Each row is a point. To make a cloud, some directions were put in groups of two or more. Within a group, all points are equally far from the middle, so they leave a hole (a ring in 2 directions, a hollow ball in 3). The other directions are filled evenly. Then the cloud was stretched, turned, moved and blurred a little. How many holes are there, and how many directions does each take, smallest first?
In the rows, 128 means zero.

Cloud, 21 rows:
[[145 161 112]
 [ 91  93  96]
 [140 114 114]
 [ 88  95 123]
 [172 125  97]
 [165 148 130]
 [111 126 143]
 [ 92 122 115]
 [175 123 136]
 [124 121 119]
 [ 96  99 168]
 [163  71 179]
 [ 93 162 162]
 [158 117 182]
 [145  97 114]
 [ 91 100 139]
 [173 103 184]
 [154  83 108]
 [107 132 123]
 [129 108 166]
 [ 77 130 139]]
Holes: 0

Cloud (31 x 4):
[[115  82 154 125]
 [116  87 117 120]
 [132 154 175 127]
 [ 85 123 183  85]
 [ 87  90 146 111]
 [ 98 148 113 159]
 [102 110 100 161]
 [119 135 186  86]
 [ 96 107 181 113]
 [103  90 126  93]
 [125 113 179  94]
 [127  87 137 103]
 [129 148 181 126]
 [151 117 110 129]
 [ 89 171 133 116]
 [143 123 105 106]
 [157 140 136 109]
 [ 94 121  98 115]
 [137 145 105 170]
 [ 81 103 165 144]
 [102 118  95 104]
 [142 127 162  73]
 [126  78 119 156]
 [104 180 154  91]
 [105 155 102 122]
 [116 152 116 178]
 [114 174 145 122]
 [120 128 189 152]
 [ 89 125 183 128]
 [ 83  98 153  73]
 [128 113  94 165]]
Holes: 1 (3)

Cloud:
[[158 171 113 160 133  89]
 [109  80  83 147 138 108]
 [165 168  84 165 118 160]
 [131 142  87 142 123 127]
 [134 109  91 137  86 150]
 [192 121  72 125 121  82]
 [107 117  99 116 192 100]
 [173  68  93 125 178 118]
 [133  62 111 148 143  91]
 [103 109  98 154 117 132]
 [158 153  74 124 173 124]
 [129  97 164 108  91 151]
 [117 169  98  89 121 123]
 [144  92 123 177 125 156]
 [179 133  89 154 122  82]
 [137 165 126  91 172 164]
 [149 111  70 117 156 134]
 [101  96  85 130 115 154]
 [117 111 120 114  78 152]
 [125 129 133 102 129 167]
 [109  66 155 120 111 149]
 [110 152 117  95  85 161]
 [180 148  83 117 138 114]
 [124 122  91 156 160 139]
 [143 131 128 107 113 155]
 [124 123 168 150 138 166]
 [120  91  84  55 160 107]
 [144 108 138  89 136  82]
 [164 109 146 145 119 138]
 [174  85  94 150 106 122]
 [104  81  84 143 144 158]
 [143 164 106 102 168 117]
 [125  89 121 118 121 112]
 [122 127 109 118 140 107]
 [102 114  97 114 141 103]
 [154 155  95 113  86 149]
 [109 110 102 165 137 116]
 [121  77 141  70 170 125]
 [171  99 165 116 138 159]
 [190 125  93 100 138 125]
 [ 88 133 143 111 185 121]
 [149 178  81  84 137 105]
 [148 155  78 168 117  89]
 [112 114 102 153 141 123]
 [178 123  82 153 164 132]
 [124  70 116 163  95 129]
 [145 139  83 132 113 171]]
Holes: 0

Cloud (71 x 8):
[[135 157 145  93 166 121  89 101]
 [133 145 125 154 112 125  74 163]
 [149 147 116 159  97 143 117 164]
 [145 113 205 114  86 159 136  84]
 [152 119 132 147  99 121  69 113]
 [165 103  83 148  94 110 159  93]
 [130 153 169 121 129 152  98  62]
 [126 150 127  79 117  95 107 138]
 [157 176 142 145 160  93  88 112]
 [152 110 111 194 142  83  73 116]
 [142 192 158 119 141 123  83 108]
 [136 124 129 144  96 151 129  99]
 [123 115 156 144  78 126 122 155]
 [160  96 185 147 109  56 106 107]
 [ 80 129 115 122 124 109 124 164]
 [110 119 168 112 107 131 119  67]
 [117  97 197 104 121 140 120 136]
 [116 137 166 160 162 130 135 148]
 [141 159 156 147 134 116  70 133]
 [ 93 120 115 169 105  82  93 132]
 [119 113 145  86  92 140 138 135]
 [171  87 100 151  91 123  75  50]
 [121  96 125 144 158 173 125 116]
 [164  86 124 175  81  96  99 128]
 [121 132 118 108 155 109  97 144]
 [103 108 126 115 140 128 156 183]
 [144 140 145  95 162 125 112  73]
 [152  96 162  88 100  97 114 151]
 [161 147 181 147 109 102  75  90]
 [ 99 145 120 169 125 129 116 172]
 [165 131 112  79 113 145  84  81]
 [158 125 143 170 167  95 132  98]
 [128 111 114  90  77 169 167 114]
 [119  87 140  85 165 113 159 166]
 [173  80 102 139  74 143 127 139]
 [111 102 173 145  92 156  92  84]
 [115  97 167 122 130 138 124 108]
 [127 124 167 155 109  73 135 123]
 [159 119 141 122 154 138  84 116]
 [166 137  91 151 113 130 127 166]
 [104 160 125 103  87 116 182 122]
 [142 120 112 198  81  91 151 107]
 [108  95 125 170  87 107 123  78]
 [132 136 140 135 136  79 109  69]
 [174 123 116 141 102 170 112  96]
 [175 120 114 112 111 134 138 154]
 [105 147 135 180 105 134  97 163]
 [122 145 121 157  74 152 117  95]
 [101 124 106 131  87  93 118 100]
 [129  99 103 124 126 111  79 125]
 [ 93 119 163 169  61 150 100 116]
 [121 152 200 135 104 131 128 137]
 [172  86 107  92 113  82 114  89]
 [116 152 143 146  76 116 100  70]
 [162 149 108 118  69  98 114 122]
 [145 173 107 158 151 102 101  87]
 [126 128 173 145  88 131 127 155]
 [ 83 106  82 100 115 165  86  99]
 [136 135  95  92 138 140 108 133]
 [129 114 166 132 170 164 115  74]
 [158 153 147 104  95  77  86 163]
 [117 129 149 183 123 126  98 119]
 [ 80 135  96 135 123 133  97  81]
 [180 152 164 139 156 101 143 161]
 [185 102 166 109  83 142 133 125]
 [124 156 156 121 121 125 163  94]
 [154  92 114 139  95  96 106 149]
 [138  84 148 144  91 133 129  52]
 [145 116  79 139 127 134 155  90]
 [163 133 102 178  95  94  84  90]
 [124 134 172 121 165 132 150 117]]
Holes: 0

Cloud, 82 rows:
[[105  76  77 131 127  93  91 159]
 [ 91 127 112  72 113 103 124 171]
 [172 125 112  83 160 192 115 120]
 [ 77 150 171 155 153 107 147 105]
 [ 98 109 143 156 130  95 151 131]
 [ 90 115  83  80  77 109  92 120]
 [116 166 125 132  86 138  95 107]
 [119  71  87 131 152 183 144 159]
 [ 88  78  76  67 165 123 147 137]
 [108 173  87  69 151 118 124 159]
 [107 129  95  96  79  92 110  91]
 [ 81 114 137 106  95  79 165 145]
 [109 152 124  99 123 110  87 117]
 [109  79 136  87 140 133  83 115]
 [ 91 150  90 117  78 112 107 119]
 [143  99 134  96 130  68 139 145]
 [117  95  79 186 167 173 152 163]
 [ 80  77 144 114  93 132 154 155]
 [173 107  50  69 106 133 103 111]
 [ 91 133  76 139 163 107 105  95]
 [154 143 147 144 158 144 157 132]
 [106 170  78 154 164 137 131 163]
 [169 153 134 111 162 137 125 112]
 [ 62 151 107 133 126  87 103 162]
 [ 85  67  91 150 128 165 150 146]
 [138 135  97  73  98 153 121 157]
 [160 119  86  81 140 162 123 132]
 [132 127 133  96 110 181 195 129]
 [138 107 133 123 107  75 171 147]
 [ 89 144  90 101 159 123 141 154]
 [113  94 117 133 177 156 113 113]
 [106 116 140  87 159 156 180 136]
 [ 90 101  46 151 120 115  98 142]
 [161 171 111 115 105 123 104 138]
 [178 103  72 106 151 166 114 134]
 [122 130  84 114 165 101 145 134]
 [127  80  99 125 140 167 165 172]
 [ 93  84  62  95 126 143 133 123]
 [133 112  85 133 126 118 138 111]
 [161  75 105 120 137  73 103 131]
 [148 126  88 142 130 109 146  72]
 [120 144 137 106 161  89 123 161]
 [163 161 117 124 143 147 142 176]
 [132 111  89 144 164  73 120 158]
 [ 96 113 154 116 168 117 127 127]
 [127 149 148 164 136 134 171 121]
 [112  99  85 101 107  99 136 130]
 [107 146 114 114 133 133 110 177]
 [134 130 136 137  90 146 151  94]
 [160 114 122  81 174 126 116 154]
 [120 148 104 139 159 169 126 101]
 [128 103  63  75 129 113 177 155]
 [151 126 119  88 132 114 125 148]
 [114 166  94 102 147 156 144 183]
 [119 103 156 121  92 130 148 183]
 [152  80 110  93 137 172 143 121]
 [156 118 135  90  77 170 100 122]
 [ 88 118  95 147 123 141  92 100]
 [157  87  76 107 133 162 106 120]
 [164 114  83 145 185 135 147 138]
 [147 138 132 161 142  72 131 136]
 [105 186 105  89 134 105  90 127]
 [149  98 149 115 130 141 109 184]
 [102 149 126 114 148 168 116 151]
 [156 121  74 142 162 116 108 127]
 [137 120 171 133  92 140 153 127]
 [ 85 134 122 110 120 138  87 119]
 [107 102  68 138 109 112 132 129]
 [157 136  62 145 185 129 102 129]
 [134 145 142 105  99 104 143 100]
 [ 90 130 135  95 168 126 174 136]
 [123  73  95 106 116 127 114 179]
 [102 102 129 146 122 141 150 168]
 [129  77 157 113  89 150 142 160]
 [103 137 131 128 109 165 132  96]
 [175  95  93 189 116 146 174 135]
 [128  71  94 156 135  99 158 126]
 [108 117 163  89 150 124 141  89]
 [149  95 131 106  91 136 140 153]
 [150  92 113 170 122 152 105 178]
 [ 80  96  98 151 115 119 107 170]
 [119 132  64 120 164 141  76 113]]
Holes: 0
